Each wall is flat, endless, passes through zero and stands at right angles to its row. A trip goes straight from one point to another. Which walls does it cross, in order?
(in the rows, 128 means zero)

Walls:
(1): [149 142 110]
(2): [ 61  83 127]
(3): [129 195 123]
(4): [104 135 152]
(5): [ 75 179 115]
(6): [ 78 177  90]
(7): [197 109 127]
(8): [146 133 195]
Trips:
[153  55 164] to [ 72 146 146] => 4, 7, 5, 6, 3
[150 154 124] to [ 49 155   9] => 8, 7, 2
[ 86 128 172] to [ 97 123 129] => 8
[ 72 175 125] to [153 181  42] => 1, 2, 4, 7
[159 198 109] to [119 116  90] => 7, 2, 3
[111 102 129] to [113  88 140] => 8

Walls:
(1): [ 61 144  98 142 160 127 157 100]
(2): [ 99 113 133 121 133 152 132 200]
(3): [104 102 212 110 196 115 197 159]
(4): [ 54 108 187 102 173  81  52 155]
(5): [ 47  35 159 130  58 153 122 103]
(6): [124 134 136 100 148 102 169 170]
Trips:
[170 110 148  97  80 117 161 119] to [ 65 140 121 159  85  66  71 118] => 3, 6, 4, 1
[137  67 205  59  95 140 128  80] to [137 115 136 105 199 169  88 106] => 5, 1

Walls:
(1): [153 203 133 106 107 114 127 178 138 107 171 106  93 100]
(2): [134  93 164  83 117 119 129 149 144  85 160 198 126  62]
(3): [129 143 206 148 110 156  59 105 192 146 121  92 106 122]
(4): [163 149  83 159 158 147 161  99 119 129 113  88 171 186]
(5): [135  64 144 152 156 114 247 187 134 132  98 190  69 120]
(6): [150 179 129 104 106 116 101  89 215  48 120 212  98 179]
(7): [133  68 138 135 134 134 144 127  72 172 149 120 122 125]
(8): [139 155 204 149 125 110 132 113 119  43 135 168 182 215]
(9): [152  91  93  74 174 118 153 134 132 119 113  96 111 182]
(10): [172 155  86 166 123 156 109  83 144 123  68 140 138 120]
(11): [ 84  60 140  96  63 187 162  83 210 196 135 162 125 126]
(12): [110  84 125 101  98  90  59 100 172 131 142  93  95 142]
Trips:
[175 141 153 172  70 201 143 104  43  91  46  68 109 146] to [112 106 143 161 123 126 135 109 138 151 167 113  92 138] => 5, 11, 12, 8, 10, 4
[154 201 173 122 138  56 179 122  84 144 185 192 121 163] to [128 163 120  88 171 154 167  89 104 200 158  61  79 129] => 4, 2, 9, 6, 8, 5, 11, 3
[162 200  86 138 157 159 111 121  51 100 133 127 152 124] to [129 139 142 129 155 139 140  46 109 194 135  65 102   7] => 8, 7, 3, 4, 11, 12
[119 158 151 151  82  71 107 170 171  58  83 167 178 183] to [ 94 109 146  75  91 184  93 142 175 136  83 137 182 181] => 1, 11, 9, 2
[138 110 129 124 104 186  16 113  94 145 110  79  97 129] to [129 141 157 128 127 121 111 136 123  75 153  73  93  95] => 1, 10, 7, 2, 8

Walls:
(1): [146 165 111 112  95 106 126  98 116 189 165  63 152 105 185  82 213 155
 114 159  72  98  75 129 132 164 121 119 145 105 155 150]
(2): [134 130 118 169 144 174 197  81 146 133 130 215 132  83 149 142 209  54
  73 138  76  66  89  95 116  94 141 205 113  85 212  90]
(3): [129 119 117 134 181  60  69 138 174  74 100 196 133 119 122 180  78 111
 114 135 182  90 172 165 195 175 218 157 101 103 135 143]
(4): [146 147  98 164 183  93 143  45 118  62 157 107 107 160 148 182 195  55
  88 166  52 161 120 153 129  62 160 119 172 117 151 147]
(5): [155 121 116  88 163 165 133 168 178 144 136 164 121 110 101 139 125 183
 130 148 137 124 141  97 111 103 112 119  62 160 156 128]
(6): [119  76 152 147 183 197  80 133  28 117 171 148 205 150 117 159 124 113
 121 181 152 193 134  97 152  99  63 109 182 136 169 105]
(7): [ 40 114 100 154  84 221 116 228 117 123 127 103  80 164 178  92 205  59
 172 126 169 161 105 105 128 100 180 229 112 163 107 133]
(8): [ 48 132 245 138  83 114 123 129  76 110 204 118 108 171 175  72 216 105
 172 132 122  36 195 121 149   7 114 166  39 120 102 127]
(9): [100 121 160  92 135 117  76 198 171 182 111  73 210  86 172 128 139 196
 143 128  62 160 105 157 159 131 122 121  99  64 227 134]
Trips:
[211 111 172  96  83 133 163  20 129  37  73 159  85 149 149  71 146 115
  87 244 151 104  63  89 142  71 127 221 182 115 139  47] to [ 80 114 178 138 225 148 139 131  38 128 133 109 100 108 116  53  74 169
 122 123 130  77 177 193 191 102 229 131 192 159 180 222] => 3, 1, 2, 9
[149 105  54  92 162 134 203 103 167 112 118 194 137 171 114 152 174 115
  59 204 172 106 152 137 129 117  78  68  49 152 151 106] to [118 215  60 192 181 131 106 115 123 157 164  79 118 223  96 151 135 120
 117  84 113 156 111 117 107 153 108 180 154 181 111  95] => 3, 7, 5, 1, 2
